Rows are points. Each copy is the shape, with its points in the same order, turned, moved and blurred by noise. Some copies are also mirrored. Which?

Shape, 7 rows:
[[ 31 -28   6]
 [  7  23   0]
 [  3 -49  24]
 [ -9 -52 -22]
 [ 10  10 -33]
 [ 36  56 -14]
 [ 25  48  21]]
Copy 1:
[[-31   9  30]
 [ -1  40  -5]
 [-18 -20  33]
 [-45 -28   1]
 [-39  32 -10]
 [-10  81  11]
 [ 25  67  14]]
Copy 1 is: mirrored
Copy 2, 7 rows:
[[ 19 -29  22]
 [ 19  26   6]
 [-24 -37  20]
 [-14 -44 -22]
 [ 25   7 -22]
 [ 60  43  11]
 [ 36  39  38]]
Copy 2 is: only turned
Copy 3, 7 rows:
[[  1  40  16]
 [ 31   7 -18]
 [-31  14  37]
 [-50  31 -13]
 [ 10  28 -40]
 [ 70  32 -27]
 [ 61   5  -5]]
Copy 3 is: mirrored

Shape (12 x 6):
[[-42 -16  36   3 -32 -27]
 [ 16 -59  26 -64  19 -28]
 [ 37  36   2   5  47 -13]
 [-25 -53  12 -45 -10  36]
 [  1  17 -43 -14  32  40]
 [-24  -9 -46  31 -12 -17]
 [  4  19 -52   4 -33 -56]
 [ 40  31   7  21  56  -7]
 [ 33 -16  18  21   7  23]
 [-23 -49 -23 -57 -30  18]
 [-34  11  13 -12 -30  17]
 [-13 -12   3  18  51 -26]]
Copy 1:
[[ -8 -35  29  47 -17 -22]
 [ 50 -66  25 -10  34 -40]
 [  5  37  23 -55   6 -26]
 [ 36 -52   0  44  47  21]
 [ 14  42 -27 -15  48  22]
 [-29  -4 -45  10 -12   0]
 [  0   2 -56  -9 -44 -44]
 [ -4  39  29 -61  13 -12]
 [ 23  -8  32 -24  -2  34]
 [ 49 -39 -36  37  24   1]
 [ 22  14   7  52   1   1]
 [-35 -15  15 -32  31 -21]]
Copy 1 is: mirrored
Copy 2, 12 rows:
[[-24  18  56 -32  20 -29]
 [-40 -57  23 -13 -51 -24]
 [  5   5 -30  58   2  -3]
 [-40 -28  41 -44 -27  37]
 [-20   9 -32  -2   4  60]
 [ -5  19 -28 -44  38  -3]
 [-21  55 -45 -37   4 -45]
 [ 12  -3 -27  59  16  12]
 [ 33 -18  13   8  -2  12]
 [-43 -15  13 -72 -38  22]
 [-23  37  40 -21   3  21]
 [-23 -30  -9  18  44 -10]]
Copy 2 is: mirrored
Copy 3 (12 x 6):
[[-33  -6  27  21 -46 -19]
 [ 20 -90  43 -25 -33  -5]
 [ 48  -2   6 -20  43 -21]
 [-32 -58  31 -14 -28  49]
 [ -8 -19 -18 -42  47  34]
 [-35 -21 -44  17   8 -15]
 [  2 -13 -68  -5 -24 -41]
 [ 48  -2  12  -5  57 -22]
 [ 28 -23  13  29  17  27]
 [-35 -64  -8 -28 -44  41]
 [-29   9  10  -9 -30  19]
 [ -9 -35  22   6  38 -35]]
Copy 3 is: only turned

Shape, 12 rows:
[[ 29 -51 -20   1 -13  28 -45  46]
 [  2  22  -1  13  -6  43  50   9]
 [-25 -49  -9 -18  38 -25 -44 -26]
 [-24  30 -21  -2  63 -15 -21 -38]
 [-25  21  -2  20  53 -46 -32  -3]
 [  2   6 -57  29 -21  -5 -12 -10]
 [-34 -14 -17 -54  31 -30  17 -15]
 [-14   3 -49 -46 -19  -7  -5 -30]
 [-44 -22 -75 -44  16 -29   0 -32]
 [ 36 -44 -15 -38 -22  -4  14 -35]
 [ 28  32 -41  17  39 -20  -2   0]
 [-30  -4  10   5  47  37  54  19]]
Copy 1:
[[ 21 -49  17  -8  33  14 -55  51]
 [-11   0 -11  33   4  44  38  20]
 [-19 -56   9 -53  52 -48  -2 -12]
 [-33  -8 -24   4  53 -47  19 -44]
 [-15 -16  13  15  42 -77  20 -15]
 [-12 -35 -26  26 -18 -18 -24  -6]
 [ -3 -14 -35 -60  30 -36  47  -2]
 [ -8  -3 -44 -46  -9 -11  -8 -14]
 [-28 -37 -71 -58   6 -49   9  -9]
 [ 32 -42  -8 -46  -3  30   2 -21]
 [ 21 -18 -37  44  34 -37   5 -26]
 [-24 -17 -11  16  49  17  67  31]]
Copy 1 is: only turned
Copy 2 (12 x 8):
[[ 17 -33 -51  12 -17   8 -25  46]
 [-17  54  -9   3  19  34  40  18]
 [-27 -61 -12  12  16  -4 -27 -52]
 [-26   9 -23  21  27 -23  -6 -82]
 [-27  -8 -23  47  18 -45  21 -57]
 [-32  31 -21  11 -23 -23 -30  12]
 [-39 -26   4 -37  45 -16   3 -44]
 [-29   5 -12 -46  -6  -6 -30 -38]
 [-65  -6 -10 -40  42 -24 -62 -43]
 [ 11 -11  37 -36 -11  12 -33  -8]
 [ 10  40  -9  22  24 -37  -3 -23]
 [-41   8  -5  13  70  47  36   3]]
Copy 2 is: mirrored

Shape:
[[-15 -43 -29  48   4 -49  29 -44 -18]
 [  3 -13  36   5 -13 -56 -23 -42 -31]
 [ 52 -12  -8 -46 -34 -28 -21  19 -22]
 [  0  -7   6 -24 -57 -36 -17   3 -19]
 [-24  -9  37 -10  21  30  22  -6   7]
 [ 58 -50  20  41 -23  39  35  43 -45]
 [-28  46 -38 -46 -14  39  47 -55 -16]
 [ 13 -24  15  45   9  30 -39 -21 -12]
 [-13  30  -4  16  -8   3 -12 -54 -46]
 [  2  12 -49 -14   6  24 -35  28 -36]
 [ -2 -11 -53   9  18   8  34  35  19]
 [ -5  13  39  39  30 -29 -39 -26 -53]
 [ 37 -44   3 -49 -18   1 -17   9   9]
 [-11  30   2 -24   8 -36   6 -12  45]]
Copy 1, 14 rows:
[[-34 -50 -37   8 -17 -40 -11 -12 -75]
 [-86  16  -9   5  24   4   1 -30 -45]
 [-47  30 -38 -27  -1  49  57  13   6]
 [-78  19 -25 -13 -26  32  19  12  -1]
 [-10 -17  44 -31  19  -1 -17 -13  12]
 [ 16 -15  33  39  -4  22  46  48 -25]
 [  2 -10  26 -89 -71  37 -20 -63 -20]
 [  1   1  -5  31  31  28 -42 -17 -24]
 [-27  21   1 -25 -11  26 -37 -31 -59]
 [  8  11 -40 -62   6  52 -18  28 -10]
 [ 22 -27 -24 -41 -25 -29   6  28   0]
 [-43  29  -1  -8  49   9 -36  -7 -70]
 [-31 -12 -28 -16  11  34  41  -6  33]
 [-32  35 -20 -56 -15 -42  -3 -31  15]]
Copy 1 is: mirrored
Copy 2 (14 x 9):
[[-26 -58  11  26 -26 -39  39 -49 -11]
 [ 28 -29  31   3 -12 -64 -34 -27  -4]
 [ 60 -33  -5 -56 -10 -21  -4  34  -8]
 [ 11 -26   5 -40 -27 -47 -30  25 -12]
 [-33   2  33 -11  52   9  -8 -11   5]
 [ 17 -28   0  39  52  -8  35  68 -55]
 [-48  18 -52 -66   0  18 -12 -51 -32]
 [ 11 -48  11  43  13  30 -31  -2  -9]
 [ -4   0  -9   6 -25   0 -45 -48 -35]
 [ 22  -9   9 -33 -36  49  -4  19 -19]
 [-20 -14   2 -16 -11  30  66  15  15]
 [ 27  -5  49  49 -18 -19 -45 -30 -13]
 [ 36 -56   5 -58  26  -7   3  28   4]
 [ -2   3   1 -40  -3 -18   2 -26  63]]
Copy 2 is: mirrored
Copy 3, 14 rows:
[[-12 -37  -9  71 -14 -38 -17 -21   6]
 [ 21  14  45  32 -24 -53 -34 -16 -41]
 [ 70  10   3 -17 -34  -3   5  21 -49]
 [ 20  16  19 -12 -58 -17 -14   8 -35]
 [-32  12  51   3  31  13   8   6 -13]
 [ 17   4  15  80  -7  66  22  57 -51]
 [-51  26 -29 -34  12  -1  47 -55 -35]
 [ 20  30  33  53  19  36 -39 -20 -16]
 [-19  41  -6  24   5 -20 -24 -40 -44]
 [ 16  16 -38 -20  15  33 -40  12 -40]
 [  2 -13 -37   5  24  24  14  31  26]
 [  4  39  34  50  24 -37 -68  -2 -44]
 [ 57 -10  38 -22 -13  25  12   6 -31]
 [  9  25  20 -32  10 -43  10  -2  31]]
Copy 3 is: only turned

Shape (15 x 11):
[[ -6   1  -1  -1  25  42 -18   6 -38 -13  -4]
 [-13 -40   0 -63   6  -4 -19 -13 -19 -39  -6]
 [ 28 -55  -3  40   0  31   0 -29 -47 -38  11]
 [ -6   5  16  32  11  27  14  62 104 -14  17]
 [ 13 -33  -9  31  15  44  -6  57  20 -45 -11]
 [ 19  38   1  37  -9 -79  -3 -10 -12  24   2]
 [ -6 -51 -13  38  28 -23  47  -6 -22  17 -21]
 [ 31 -25  -9  -3 -58  12  38 -15 -40  21 -16]
 [ 10   7 -21  -6  27 -13  -4  25 -10  20   9]
 [ -3 -49 -24   6  -8  20  18   4 -55 -51  28]
 [-43 -47  14 -40 -31   7 -12 -10 -50  26   5]
 [ 20 -31 -10 -88 -16  19   7 -24  17 -21  43]
 [-34  93 -20   8  19  30   5  -9  -4 -12 -18]
 [ 19 -12  34 -32  21  -2  37   5  -3 -40  24]
 [ 23 -34 -10  34 -27  43  -7  38  -2 -46  -3]]
Copy 1, 15 rows:
[[  2  -8  23  -8   1  34 -41  -4 -18  50   5]
 [ 13 -38   5 -37  -9   0 -54 -39  -9 -16   1]
 [-43 -51   0  46 -15  21 -23 -34 -22  36  24]
 [  8  19  11  15  -2  70  -6  82  28 -37  74]
 [-25 -13  -5   0 -37  52 -30  45 -27   8  55]
 [ 23  16  25  45  13 -66  17  30  26  14  -8]
 [-19 -62  15  -1 -19   0  46  17  21  30   5]
 [-17  12 -24   7 -18   5  39 -57   0  20  12]
 [ 30  -9  -2 -18  17 -11 -10  27   5  35  23]
 [-41 -40  20 -12 -12   4 -15 -44 -33  28  56]
 [ -5  -6  17 -42 -13   2 -28 -66  43  31   5]
 [ 36 -18 -28 -26  33  22 -36 -66  -3 -42  45]
 [  9  46  62  -6  49  29  -1  28 -42  25 -25]
 [ 45 -38  28   5 -13  26   3 -17 -18 -17  46]
 [-43   6  -7  20 -39  36 -26   4 -24  15  52]]
Copy 1 is: only turned
Copy 2, 15 rows:
[[ 21 -11   1  -6  -3  14   3  30 -43   1 -22]
 [ 48 -15  48  -8  -9 -13 -16   9  23  -6 -17]
 [ 12 -24  11  52 -37  23  26   1 -13  53 -22]
 [-30  -4 -33  58  90  30  25   7  12 -75 -24]
 [ 28 -51  -3  48  41  37  31   8 -22 -25 -21]
 [-23  -2 -58  23 -47 -59  -5 -17   1 -36  24]
 [ 38  26  -4  61 -16 -45  46  -6 -16   9  12]
 [-17 -21   6  11 -15 -67  45 -12  -8  44 -47]
 [ 10  -2 -16 -10  10 -19  20   4 -21 -26  27]
 [  9 -33  55  37 -41   9  36  15 -15  12 -15]
 [  8  -7  46   7   6 -63 -19  43  -8  31 -14]
 [ -5  -3  63 -43  20  -2  10  -6  56   7 -15]
 [ -4  35 -49 -29 -27  12  22  43 -34 -62 -51]
 [  0  15  34  11   6   9  -4 -46  -2 -25 -13]
 [ -2 -70   4  50  14  19  35  15 -11  -6 -39]]
Copy 2 is: mirrored
Copy 3, 15 rows:
[[-20  47   0  -8  -2  33  25  -2 -40 -13  20]
 [ 11  20 -46 -34 -23  -1  15 -19  -6 -40  -6]
 [ 21  10  17  50 -49  42  14 -15 -30  -6  10]
 [-50  38  85 -24 -15 -59  12  49 -60 -56 -37]
 [-28  39  16  25 -41  -2  18  49 -64 -50  -9]
 [-45 -24  21   5  10 -46  10  12  20  56  14]
 [  9   6  17  39 -16   4  61  11 -27  36 -47]
 [ 20  47   5  22 -29  25 -31  18  13  48 -13]
 [-21  28  -2 -18  12 -20  21  24 -41  23   4]
 [ 16  31 -19  19 -74  16  21  -4 -48   6   4]
 [ -5  29 -33 -45 -30  43 -10 -31  -8  24 -39]
 [ 62  40 -17 -57 -26 -30 -27 -15 -24 -36   2]
 [-61  91  25  -3  21 -37  38 -26 -11   5  39]
 [ 33  26  20 -35 -40 -18  40  22  -7 -18   6]
 [-26  32  21  34 -65  12 -10  34 -45 -30   0]]
Copy 3 is: mirrored
Copy 4, 15 rows:
[[ -8 -56  -2 -19  -5   2 -26  48  -5  -5  15]
 [ 41 -46   0 -28  23 -31 -32  40  46 -29 -16]
 [  9 -67 -41  19  -8  19 -19  50  23 -58  59]
 [-31   1 -10  41  10  75 -81 -11 -22 -21 -75]
 [  6 -49   4  51  -9  48 -41  40 -20 -36 -29]
 [-28  19 -31  32 -27 -18  47 -34  22 -14   7]
 [ 27 -39 -37   9  27  32  42  -3 -14 -45   1]
 [ 25   6  15 -29 -34  31  16  14  19 -60  49]
 [  0  13 -14   5   8 -19   0  23 -26  -6 -13]
 [  7 -61  -7   1   7   3 -13  69   9 -81  20]
 [ 49 -49 -17 -75 -28 -21  -9  13   3 -52   8]
 [ 36  25  -4 -32  43 -11 -74  57  50 -52  -7]
 [-85 -12   4 -41  10  25  16  39   8  35 -30]
 [ -5 -28   5   3  56  -6 -46   3  21 -41   5]
 [  3 -42  10  36 -31  48 -39  55   8 -54 -13]]
Copy 4 is: mirrored

Shape:
[[ -7  44 -34  41  12  20 -27 -36 -19  20  -4 -21]
 [ 16   9 -23 -27  51   6  24 -13 102   0  34  23]
 [ 79  43  -2 -46  39 -28  18 -19  75  -3  57 -21]
 [ -5   2  43 -15   0  11  -5  18 -23 -14  19  28]
 [ 34  18  -2 -16  53 -37  27  11  41 -50  27  22]
 [ 32 -18 -17  28  21  46   9 -61  -2   9 -16 -36]
 [ 37   2   8 -13 -21  23 -28  45  21  -2  15  41]
 [  4   3 -14  39 -49  10  23   0 -21   7 -47 -33]
 [ 18   4 -45  48  31  32 -10   8 -42  24 -43  -5]
 [ 51  -5 -25  12  38 -49  46 -13  58   2  51  26]
 [  8  18  -9  36  11  11  11 -50 -14  32 -72 -46]
 [ 28   6 -36  21 -18  43  11 -18 -58  14 -16 -15]
 [-22  10 -33  26   1  43  32  -3 -29  10   1 -46]
 [ 21  19   9 -58  21   8  27  56  -9  31  16  75]
 [ 24  52  28  10 -15  38  30  19  -4  -3  16  73]
 [ 10  34  28  -8  -7  13   4  71   7  24  33  45]
 [ -9 -14  -8  38  -7  -1   3 -33 -34  44  -3 -11]
 [  5  31 -22 -50 -17  -4   0  11  13 -10  22  65]]
Copy 1:
[[  9   7 -26  67  29  44   1  18  31  12  16  -6]
 [-53 -37  80 -31  43  48  19   0  34  44 -17   2]
 [-40   7  60 -54  61  19 -27 -16   6  63 -13 -59]
 [ 18  -6  14 -16   1  15   2   5 -16 -52 -20  13]
 [-73 -15  36 -24  47  35 -16 -21 -17  -2 -41 -13]
 [ 29 -40 -13  45  16  28  25 -38  11  46   7 -12]
 [ -3  18  34 -37 -37  55  -1   6  -1  -9 -18  11]
 [-10  -1 -37  47 -51   0  29  12 -21  22  -1 -19]
 [ 15 -18 -35  70  -4  72   0  17 -14  38 -27  22]
 [-78  -8  65  -8  47  17 -24 -26 -26  55   3  14]
 [  8 -27 -35  87   0  -4  14   5  27  54 -27 -16]
 [ 28  -8 -56  35 -10  36  15  -6 -19  29  15  16]
 [  8 -32 -35  48  18  28  42  35 -24  19  21  -9]
 [-11   5  19 -70  21  28 -10  42 -21  -4 -60  66]
 [ -9  63  14 -22   9  31  45   6 -15  -7 -34  44]
 [ -6  35  44 -32  -3  35  15  57 -30 -25 -29  27]
 [ 13 -18  -9  61  -1  -3 -14   6  -4  19  23  26]
 [-39  11  -2 -59   6  33  -9  12  25 -19  -8  30]]
Copy 1 is: mirrored
Copy 2:
[[-38   7 -24  79  11 -13   7 -14  -6   3   4 -48]
 [  1   9  27  -3  53 -52 -31 -20  69   5  63  30]
 [ 28  46  51 -41  47 -56  -3 -27  13   9  74 -15]
 [  5  23  -1  -1   8  18  -7   3 -15  -3 -31  50]
 [ 45  41  26  -9  44 -43 -33  34  33 -24  33  16]
 [-12 -54   5  32  40   3  34 -14  17  -9  10 -50]
 [-14  -3 -12 -14   9 -21  -8  24 -28  28  16  57]
 [-34 -19 -13  30 -44  18  41  46   7   6   1 -36]
 [-29 -22 -27  65  37  25   2  48  -4  23  -9 -39]
 [ 51  13  47  13  27 -11 -36  13  37  -9  85   5]
 [-21 -24   8  54   7   6  49  11  34  31 -23 -75]
 [-23 -15 -46  33  10  38  35  15 -16  -2   7 -36]
 [-63   2 -16  28   6  36   8  13  22 -21   2 -40]
 [  9  55 -14 -16  52  39 -12  17  10  59  16  71]
 [ -8  45 -11  28  26   9  46  26  -5   1  24  79]
 [-35  53  11   4  10  10 -16  26 -21  35  14  75]
 [-11 -23  -3  63 -21  42  -1 -14   3   9  -3 -24]
 [ 20  45 -51  -7   6 -16 -14  -7  10  20  34  51]]
Copy 2 is: mirrored
Copy 3 (18 x 12):
[[-60  60 -14  26 -14  31  -3   3  24   5   3 -24]
 [ 22 -19  -7 -29  63   9 -37 -25  89   2  37 -12]
 [ 44  35  14 -57  35 -23  -6 -30  82 -29  71 -18]
 [-13 -23  29 -25  -6   5 -10  25 -20 -16 -13   2]
 [ 22 -14  16 -22  65 -25   6 -12  35 -48  23 -41]
 [-14  41   5  19 -34  45 -55 -44  23 -26  -6 -36]
 [ 36 -16 -10  -9  -4   1 -20  42 -16  14  21   2]
 [  0  18 -16  50 -61  24  29 -26   2  -8 -29 -11]
 [-12  51  -4  42 -15  54  -7   3  -6  16 -37 -65]
 [ 42   4  37  18  69 -17 -10 -53  49 -11  47 -16]
 [-21  75 -11  26 -44  32  -6 -37  40 -19 -57 -20]
 [-16  46   0  18 -40  59   2 -24 -32   2  -2 -39]
 [-41   4  13  24 -48  52  19 -26  23   6  -6 -48]
 [ 37 -19  37 -59  51  27  18  13 -19  38 -11   0]
 [ 15  -8  14 -11  30  55  19  32 -24 -24  12  39]
 [ 22 -22  34 -23  15  15  27  57   2  27  10  12]
 [-33  33  29  40 -27  18 -14 -40   0  17 -21  -3]
 [  0 -15 -24 -45  43   1  13  -4 -16  16  17  16]]
Copy 3 is: only turned
